Every row gives one point. Each table stands for the endless flat space through its points: a line for two points, a plane for three, and so on. The two share one point or none. Which?

First, 3 rows:
[[ -2  -6 -17  18]
 [-20  24  -2   9]
 [-31  40   7   6]]
Second, 2 rows:
[[-15  30   4  17]
 [-15   0 -21  -3]]
They share: [-15  18  -6   9]

First, 3 rows:
[[ 13 -11   7 -30 -17  26]
 [-11  16  -2 -15 -11  17]
 [ -7   9  -2 -19 -11  21]]
Second:
[[ -4   3   5 -19 -17  15]
 [  9   7   4 -29  -9  22]
 [ -6   1   7 -23 -15  10]]
They share: [  1   5   4 -21 -15  19]

First (4 x 8):
[[  8  17  -6   6  25  -6  38  35]
 [ -4  22  -8  14  25   0  30  32]
 [-17  27 -16  26  14   0   0  16]
 [-29  24 -13  35  26   9  18  22]]
Second (3 x 8):
[[  0   9   2   3  27  12   8  21]
 [-14  30 -31  35  11 -17  21  22]
 [-13  24 -10  25  16  -4  13  20]]
They share: [ -9  21 -13  21  18  -3  14  21]

First, 3 rows:
[[ 16   4 -36 -17  -2  16 -17 -21  -1  -1   4]
 [ 22  10 -12  -5 -11  13 -23 -21  14  -1 -14]
 [ 18  36 -13  -8  10   5  -9  -1  29   9  -7]]
Second (5 x 11):
[[  7 -13  -8 -18   8 -15 -23 -17  13   6  -5]
 [ 39  15 -14 -13 -11  18   3  -4  14   4  -1]
 [ 23  15 -23  -5  -4   9 -25   5  13  15 -12]
 [ 28  22 -14 -26  16   9 -15  -6  39 -20 -44]
 [ 23  17 -27   6 -17  16 -26   3   1  26   4]]
They share: [ 20  14 -17  -8  -5  12 -19 -17  14   1  -9]

First, 5 rows:
[[ -2 -19  -9 -23   4  -6  -5   2   8  24 -18   2]
 [ 13   7   2 -21  30  19 -18   5 -17   6 -18  16]
 [ 33  18   0  -7  40  17   2 -15 -24  -7 -20  25]
 [ 23  10  11   0  38  21  10  -9 -30 -11   0  16]
 [ 18  -6  -3   5   1  29 -34   0 -12  32 -32   7]]
Second:
[[ 15   2  -6 -13  23   2  -1  -5  -5  18 -26  17]
 [ 15   4  -8 -15  26  -4   4  -6  -2  20 -29  20]]
They share: [ 15  -2  -2  -9  17  14 -11  -3 -11  14 -20  11]

First:
[[-17  28  18  -1  24   8   9   3  24 -15 -15  -5   5  -7]
 [ -8  13  21  -1  18  -1  24  -9   6 -21 -21   4  -7 -16]]
Second, 5 rows:
[[  1  23   6  -3  27   3   8 -15  10 -37 -17  26  19 -11]
 [-22  21  33   7   8   7  20  -9  -2  -3 -25 -27 -23 -20]
 [-34  25  42  23 -23  18  11   6  -9  -5 -19 -19 -21 -19]
 [ -9   5  32   0  17   7  25  -8   6 -13 -40 -32 -27 -15]
 [-10   1  30  13   7  18  15   0   3 -31 -39  -3 -13 -17]]
They share: no point

First (4 x 18):
[[ 13  18  28  32  -4  18 -10   4 -14 -20   7 -25  -8  15   2  -1  -8 -12]
 [  8   1  19  12  -9   6  15   2   4   7  16  -2  16  11  18 -28  -2  13]
 [  8  20  24  27 -10  12 -11   6 -15 -23   8 -23  -3   9  -2  -6  -4  -7]
 [  3  14  19  26  -6  16  -4  10 -15 -13  12 -21  -4   9   5  -7  -8 -12]]
Second, 6 rows:
[[ 17  -2   2  25  -2  35  27  -2   4 -31  -9 -10   1  20  18 -33  15   6]
 [-12   3  -6  20 -20  16  -2   1 -21 -17  24 -20  -6   4  -7  -4   1 -28]
 [ 20   7  -8  26 -29  39  -9  -1 -38 -43  -2 -20  24   5  22 -11  -3  -8]
 [ 30  19   4  21  -5  38  21   0  -2 -40 -18 -20   0  35  11 -19   1   0]
 [-26 -17  -8  17 -15   5   9  17 -10   2  26 -27 -34 -11 -11  -3   1 -15]
 [  2 -15  26  18   9   7  31   5  16   7   8  -4  -2   9  18 -43  11  26]]
They share: no point

First, 6 rows:
[[-24  -5   9  10  -4   7   6 -42  -2  15 -14  25   8  34  25 -44  18  11
    1 -20 -11  -4  24  -9]
 [-18   3  19   0   2 -11  12 -14  -4  19  -2  13  18  20   9 -20  28  -3
   -3 -10 -15 -22  38 -13]
 [ 19  13  26 -16   8 -21  17   1 -11   5  -5 -11   4  15 -10  -3  -6 -23
    0  -8 -10 -23   2   0]
 [ 17  16  12   2 -13  -5   5 -17 -11  -4 -28 -24   0  15  -5 -18 -10 -25
   19 -24   3 -12  -8   4]
 [ 14  15  23 -18   6 -29  20  22 -14   3  -6 -19  16   4 -23  12  14 -29
    1   2  -9 -40  26   3]
 [  1  -2  28 -17  17 -22  21   6  -8  12  -4   0  -2  16  -6   7  17 -15
   -7   3  -4 -29  11   1]]
Second (6 x 24):
[[  9   7  25 -17  12 -37  -3 -23  -2  29   6  18   9  -7  24  -7  -5   5
  -10  -9 -33 -28   6 -37]
 [ 12   7  15  -9   4 -12  20  -2   3  21 -14   7  11  22  -7  -8  -5   0
   -3  -8  -2 -21  16  -3]
 [ -8   4  22 -10  -1 -11  14 -13 -13   1  -5  -5   1  16   9 -22   4 -18
   -2 -14 -21 -10  15  -7]
 [ 55  -1 -12  21  25  14  18 -10  13  17  -1  19  24  49  10  28  22  -6
    2   4  28 -34   3  10]
 [ 23  14  16   0   9 -16  11 -14   6  31  -7  16  19  23  -4  -5   2   3
    3 -11   2 -29  11  -9]
 [ 24  -8   6  -8  21 -17   4 -19  -1  13  11  17   5   6  39  14   6  -4
  -14   2 -23 -26   1 -25]]
They share: [  2   9  21  -5   2 -12  12 -14  -7  11  -6   1   9  20   3 -18   5 -12
   1 -14 -12 -17  14  -7]
